Each row of a before or after table is a point. The points were changed in one or more steps. Then noise was added and the rows were shuffled. The steps act on how far a point lies along the listed directions, d1 being the first. Name the steps. A step turns or swaps two directions, mirrors them in a line or flattens them onto one, adds a multiple of one to another, or multiplies one. Angles are multiples of 10 degrees, from the lower direction toward the higher: turns from -170 to 170, lines from 10 to 170 but not 90. Use the fewest steps. Two steps may share a direction if one is a turn and the other turns, adds or multiplies; they go together, in the order done. Otherwise the lowest direction goes first.

Directions:
(1): [ -3 -23  42]
(2): [-33 -29 -19]
(3): [ 35 -30 -14]
Before, 9 rows:
[[ 18  11  -6]
 [  7  25  -5]
 [  6   4   7]
 [-14  13 -16]
 [ 38 -37 -44]
 [  7  23 -12]
 [ 45 -28  34]
 [-34 -22 -13]
 [ 18 -26  91]]
After, 9 rows:
[[-14  16   6]
 [  3   5   0]
 [ 73 -63 -30]
 [ 49 -36 -19]
 [-32 -21   7]
 [ -8 -16   1]
 [  5  29   3]
 [  7  23   0]
 [ 22   8  -5]]
Steps: flatten d1 and d2 onto the line at 60 degrees; multiply d3 by 1.6

Directions:
(1): [ 51 -31  -5  -7  21  23]
(2): [ -1  40  12 -37  36  13]
(3): [ 25  42 -16  43   0  12]
(4): [ 32  11  -7 -17  -7 -55]
Before, 14 rows:
[[-21  10 -36  23 -17 -13]
 [ -1  -1 -13  13 -34 -28]
 [ 30 -15  -1  39   2  25]
 [-52   7  -1   5 -16 -16]
 [-83   8  43 -40  -9 -62]
 [ 14   2   3 -61  31 -10]
 [-17  33  -1   9 -10   0]
 [  4 -26 -22  32  10  24]
 [ 25 -16  -1  18 -29   6]
 [-16 -39 -16  28 -20   3]
 [-34  -6  19 -34 -18 -40]
 [ 42 -24  37 -73  42 -16]
 [ 16 -17 -32  26  -2  25]
 [ 17 -22   7  40 -29  11]]
After, 14 rows:
[[-34 -18  50 -61  25   1]
 [ 18   8 -45  23  -8 -25]
 [-78  70  26  31 -18 -36]
 [  2 -28 -15  17 -29 -43]
 [-38  33   6  -2 -22 -46]
 [ 39 -24   7  14 -32 -27]
 [-37   9  10 -51  26  15]
 [-23  35  -7  31 -15 -13]
 [  5  25  -6  14  -1  18]
 [ 10 -40 -20  13  11  -2]
 [ 25 -36 -30   5  -2   0]
 [ 27   8 -22   7 -34 -48]
 [ 36 -24   2  -1 -28 -28]
 [ 37 -43   5   8   7   4]]
Steps: turn d1 and d3 by -50 degrees; add -1 times d2 to d4

Directions:
(1): [ 47 -17 -17  34  -9   3 -40 -24  26]
(2): [-51 -41  10  42 -22 -15  -8   0   1]
(3): [-32 -11 -31 -20  20  36   1 -11  51]
(4): [-18  19  23 -15   3 -16 -15 -70  -4]
(5): [ 10   1  15  32  52 -28  38  -5  26]
(6): [-11  43 -51  22 -27 -22  21  -7   4]
Before:
[[-21  13 -24  32 -51   8  16 -20  41]
 [-42 -39  47  53  19 -11  16 -13  16]
 [-20 -14  32  14  -3  -5 -10   1 -15]
 [ -4 -36 -53  19 -25  28  -8   8  36]
 [-15 -37  -4  28 -15  21 -32 -23  13]
 [-27   6 -54 -34 -24  49  28  73  21]
 [-20 -13  50   9  28  -5  24 -20 -14]
 [ -7   8 -65 -43  -7  40  -4  27  40]
 [ 39   0 -73  -3 -22  38  23  46  30]
 [-23 -30  18  31 -19 -18 -11  -5 -18]]
After:
[[-26 -50 -24  37   2  13  18  -5  53]
 [-53 -32 -21  -8   4  14  -9  -8  47]
 [ 24  35   7 -14   2   1   2   4 -20]
 [-49  -4   1   1   1   0  35  18  19]
 [  1  -9 -62   4   5  27   5 -26  60]
 [ 34  39 -19 -12  -6  -7   7  -7 -17]
 [-17  25 -36  21 -44  15  20 -25  52]
 [ 24  20  23 -14  12   9  28  11 -34]
 [ 47  54 -16 -11  19  16  37  12   7]
 [ 24  18 -42 -14   6  39 -14 -32  30]]
Steps: add 0.7 times d1 to d3; mirror d2 and d6 in the line at 70 degrees; flatten d4 and d5 onto the line at 130 degrees

Directions:
(1): [ 36   2 -27 -36  -5   1 -17 -33 -11 -42 -39  33]
(2): [-15 -11 -36  -8 -20  37  23  48 -50  -1   1  19]
(3): [-20  14  28  19  57   9  23  -2  -9 -29   6  51]
(4): [-15 -17  46  14 -27 -19 -15 -27 -65   1 -11  -3]
Before:
[[-16  -2  34  21 -12 -20 -10 -28  -9  -7   5   0]
 [  8  19 -27  -6  13  14  10  11  31  16  19   2]
 [  7 -45 -23 -27 -74 -20 -29   0 -63 -16 -30 -12]
 [-14  -5   6  -1 -19  -7   0  -4 -10  14  -4  -1]
 [ 24 -27 -38 -18 -80  16 -24   7 -29  14 -15 -30]
 [ 25  -9 -47 -22 -25  35  14  14 -14   7 -20  17]
 [ 33  25  -9 -26  37  10  -1 -22  36 -29 -13  32]
 [ 11  -8 -47 -32 -45  14  -9 -15 -24 -18 -33   2]
 [  9 -18 -29 -30 -58  22  -5  17 -67  -6 -22  10]
 [ 10   1  39  12  21 -22   1  -3  32  24  15 -36]
 [ 13  -3   6   0 -21   1 -20   0 -30  -3   4 -25]
 [-16  14  35  10  30 -11  10 -18  -1   1  -1   9]]
After, 12 rows:
[[-12   2  26  15   6 -22  -5 -25  24  -5  13  -2]
 [ -1  15 -21  -3  -5  19  14  23   3  20  22   2]
 [ 32 -18 -22 -41 -54  -3 -25 -23 -60 -19 -43   6]
 [ 37 -25 -39 -26 -96  -1 -38 -13 -21   9 -25 -47]
 [ 37 -46 -27 -47 -75 -43 -57 -42 -37 -35 -52 -24]
 [ -6  -4   7   2 -17 -15  -5  -3   7  17  -4  -5]
 [ 37 -16 -48 -35 -43  28  -3  -8 -44  -1 -40  21]
 [ 20  -4   3   0 -19   0 -28  -7 -16  -3   7 -39]
 [ -5  -3  29  21  32 -12  22  28  47  44  39 -45]
 [ 47  26 -27 -44  29  28   3 -35   8 -53 -31  62]
 [ 43 -17 -62 -56 -57   8 -23 -49 -30 -42 -59  13]
 [-18  20  34  17  45  -8  13  -7  15  -1   6   8]]
Steps: multiply d1 by 2; turn d2 and d4 by 40 degrees; multiply d4 by 0.7; multiply d3 by 1.3

Directions:
(1): [-33  40  10 -35  15 -60  12   8   4   2  -6  37  -4 -45  -7 -27  17  34]
(2): [-38  27  -6   8 -17  51  57   1 -24  -5 -52   8  -2  -7 -41   1 -17  -6]
(3): [ 31  30 -43  -3  34 -26 -26 -11 -38 -10 -42 -28 -19  28 -21 -34  15 -21]
(4): [-12  13 -23  17  72   1  39  27  11  -2  -6 -14   8  -5  63  17 -21  -7]
(5): [  3  27  11  32   5   8 -24  38 -51  16  17  47  -4  44   6   5 -21  44]
(6): [ 24  17 -21 -20  -9  15  46  46  16  28  40   5  -4  29 -11 -16  58 -16]
Before:
[[  1  26  -3   7  -9 -12  -9   7 -25   9  -3  15 -12  24 -21 -15  -3  25]
 [-47  10  14   5 -10  55  70  30   8  20  -2  39  -4 -48 -12  24 -21   6]
 [-20  -3  25  -1 -15   5  14   7   9  -2   9  10   7 -19   6   9 -14   8]
 [  6  33 -39  38  10  71  38  40 -50  14  -3   3   7  63  -3  14   6  -2]
 [ -5  32 -13  20  13  36  43  63 -33  17  14  28  -2  24  10   6  -3  29]
 [ -3  -7  10 -17   1 -28 -20 -24  27  -5 -20  -6   5 -28  -7 -18  14   0]
 [ 12 -12 -10  44 -21  16 -38 -39 -34 -14 -31   0  -7  19 -18  14 -53   7]
 [-10  -6  17  -4 -43  30 -19 -38 -24 -25 -38   3  -6  12 -69  -2 -23   5]
 [ -3  -3   9 -59 -17 -46  20  17  41   7  25  20  -3 -35  16 -17  45  -8]
 [  9  -6  15 -14 -51  38  28  11  24  21  50  14   0  -8  -8   4  13  10]
 [ -3 -16   3   6  15   5  22  17  -5   3  18  -1  -7  -1  27  17  -6   7]]
After (11 x 18):
[[-24  35  29  14 -12  -2 -17  13 -33  13 -21  52  -6   9 -27 -19  -9  56]
 [  6 -32  -2 -35 -26 -32   0 -44  54  -7   3 -40  -2 -32 -17 -17  29 -22]
 [-16  45   3 -13 -24  17  30  51 -46  19 -10  60 -17  31 -19 -10   7  22]
 [ -1  12  14   0  -7 -20  -3   9 -10  -7   5   6   4 -10   5  -7  -6   5]
 [ 54 -60 -44  -3  22  24   8 -16  66  -4  49 -86  22  14  63  28  39 -73]
 [ 22 -23  45 -15 -52 -26 -98 -31 -26  -9  30  28 -13  26 -52 -15  -3  44]
 [ 10 -38   5   2 -28 -32 -42 -66  22 -23 -14 -16  -8 -33  -7   7 -21   2]
 [ -4 -15 -15  -8  29   3  39   5   5  -4  -1 -27  -5  -5  25  13   4 -14]
 [ 30  -3  -5  16  51 -29 -38  39  -9  26  46  24 -19   4  44  -4  -1  13]
 [ 48   1  -7  -5 -45  34  -3   0  -4  16  35  -6 -11  27 -27 -11  20  -9]
 [ 32 -41 -41 -30  33 -12  42  -5  85 -10  27 -88  14 -43  49   2  45 -67]]
Steps: add -0.7 times d6 to d1; turn d2 and d5 by 160 degrees; multiply d5 by 2.5; multiply d3 by 0; multiply d4 by 1.6
